Each row is a point. The last column is the point's height on a tilted bowl or saddle (a function of degree 2), plus a little noise. Along how many of its main directions does it bend up, bend down or stay straight?

Points:
[[-60  15  65 -47]
 [-65  27 -24 -10]
 [-95  -2  90 -95]
 [ 30   0 -31 -10]
 [-14  68 -88 -11]
 [-21   7   2  -7]
 [  3 -21  -9  -8]
 [  9  12 -88 -24]
 [  0 -20   2  -8]
 [-17  45 -24  -1]
 [ 64 -69  38 -11]
 [  0 -43  49 -20]
 [ 16 -18 -37 -11]
 [-19  27   4  -5]
 [-18 -82  18 -31]
 [-42 -11   9 -17]
 [ 11  25 -62 -12]
 [-40  14   2 -10]]
Directions: 0 up, 2 down, 1 straight

Points, 15 rows:
[[ -7 -25  21   2]
 [-28  39 -61 -34]
 [ 13  -2 -26   1]
 [ 12   8   3   9]
 [ 54  24 -31 -15]
 [  2 -22 -57 -23]
 [ 32  -3  28   4]
 [  9   9   5   8]
 [-76  17 -95 -95]
 [  7  22  18   6]
 [ 31 -20   6   1]
 [-18  20   4   1]
 [-33  19  19  -8]
 [ 10 -34 -15  -6]
 [ 41 -22  39  -6]]
Directions: 0 up, 3 down, 0 straight

Points (23 x 5):
[[  9  43 -44  46  -1]
 [ 12   2  13  -7   1]
 [ -4 -43  11 -29  -2]
 [ 43 -71  12   4  31]
 [ 33 -16 -31   0   3]
 [ 15  16   4 -14  -8]
 [ 57  18 -33   7 -14]
 [-24  11  -1 -84 -34]
 [ 24 -27  -4 -44  -2]
 [ 95  24 -21  -7 -14]
 [-27  15  10 -16  -6]
 [-16  34   7 -19 -13]
 [ 44  -5   5  15   0]
 [-28 -11 -19 -11   1]
 [-28   8 -13  -7   1]
 [ 13  23 -22   2 -10]
 [  1  36 -19  63   4]
 [-25 -37 -18  78  95]
 [ 32  -2  69  -9  57]
 [-32  17  -5 -36 -18]
 [ 15  25  -6   6 -12]
 [ 23 -26 -65  11  26]
 [  1  -6 -62   9  27]]
Directions: 2 up, 1 down, 1 straight

Points (24 x 5):
[[ 21  36 -23 -19  -6]
 [ 55 -16 -32 -30 -20]
 [-55 -31  74   6 -75]
 [-74  -9  -1  31 -72]
 [ -1  23  -4  70 -46]
 [  8 -95 -32  -8 -71]
 [-21 -33 -33   1 -29]
 [-27   2  22 -17 -18]
 [ 22 -40  22 -52 -36]
 [-50  19 -54 -28 -48]
 [-30 -14  25 -27 -28]
 [-25 -52  18  -6 -40]
 [  1  14   6  32 -13]
 [-58  19 -17  28 -50]
 [-32 -40  23   4 -37]
 [-24  41  -4 -21 -17]
 [ 22   6 -31  28 -12]
 [  1  21  -5   3  -3]
 [  7  51  78 -47 -55]
 [  7 -59  49  14 -42]
 [-17 -22  20 -49 -33]
 [ 53  37  18 -51 -30]
 [ 22 -57  35  66 -60]
 [-21 -24   1  24 -24]]
Directions: 0 up, 4 down, 0 straight

Points (41 x 7):
[[-58 -72  36  -8  16  27  51]
 [-17  -9 -57 -24 -29 -40  41]
 [-38  18   6 -32 -40  -6   4]
 [ -3   3  58  46  15 -38  58]
 [ -3 -24  17  24  39 -18  25]
 [-17  25  -2 -62  51   3  39]
 [  9 -61 -16 -32  18  24  17]
 [ 51 -69 -39  31 -18  12  59]
 [-11  15 -12  40   2  -3  11]
 [  1 -40  32   0  58   2  23]
 [ 24  31  36  25 -95  57 -81]
 [ 42  33  17   4  43 -26   7]
 [ -4 -26  28  -7 -65  35 -13]
 [ 12  16  11  31  -7 -59  63]
 [ 16 -61 -21  45  22 -55  49]
 [ 40 -54 -20  49   6   0  40]
 [ 37   8  42  12 -15  45 -23]
 [ 21  33  30  28 -11   3 -11]
 [-30   5   9  29  -4  -8  22]
 [-31   4  -2  27  -2 -19  30]
 [-30 -46   4   8 -26   2  16]
 [-21  32 -65 -27 -69  46 -19]
 [-12  29  37 -12 -38 -41  40]
 [ -9  37  35   9 -19 -55  67]
 [-31 -15  17  31 -38  53 -14]
 [ -1  32 -21   2 -17  24  -8]
 [-11  31  39  30  38  41 -17]
 [ 14  72 -12  82  33 -58  70]
 [ 17  -1  45  -6  40 -14  15]
 [ 14  36  11 -53  40 -39  57]
 [-24  41  49 -42  30 -51  84]
 [-22 -46  21  -7   1  12  21]
 [-17   3  -4  19  53 -41  37]
 [ 83 -29 -92 -53  28 -19  88]
 [-13  -9 -32  -8  11 -60  53]
 [-29  16   9 -59   2  48  -1]
 [-86  33   3  49 -31  36 -12]
 [-10 -45 -58  23  10 -20  15]
 [-24 -36  60  41 -34  -3  61]
 [ -9 -29  11   8  40  21  11]
 [ 35   4 -34  -5  21  44   3]]
Directions: 3 up, 2 down, 1 straight
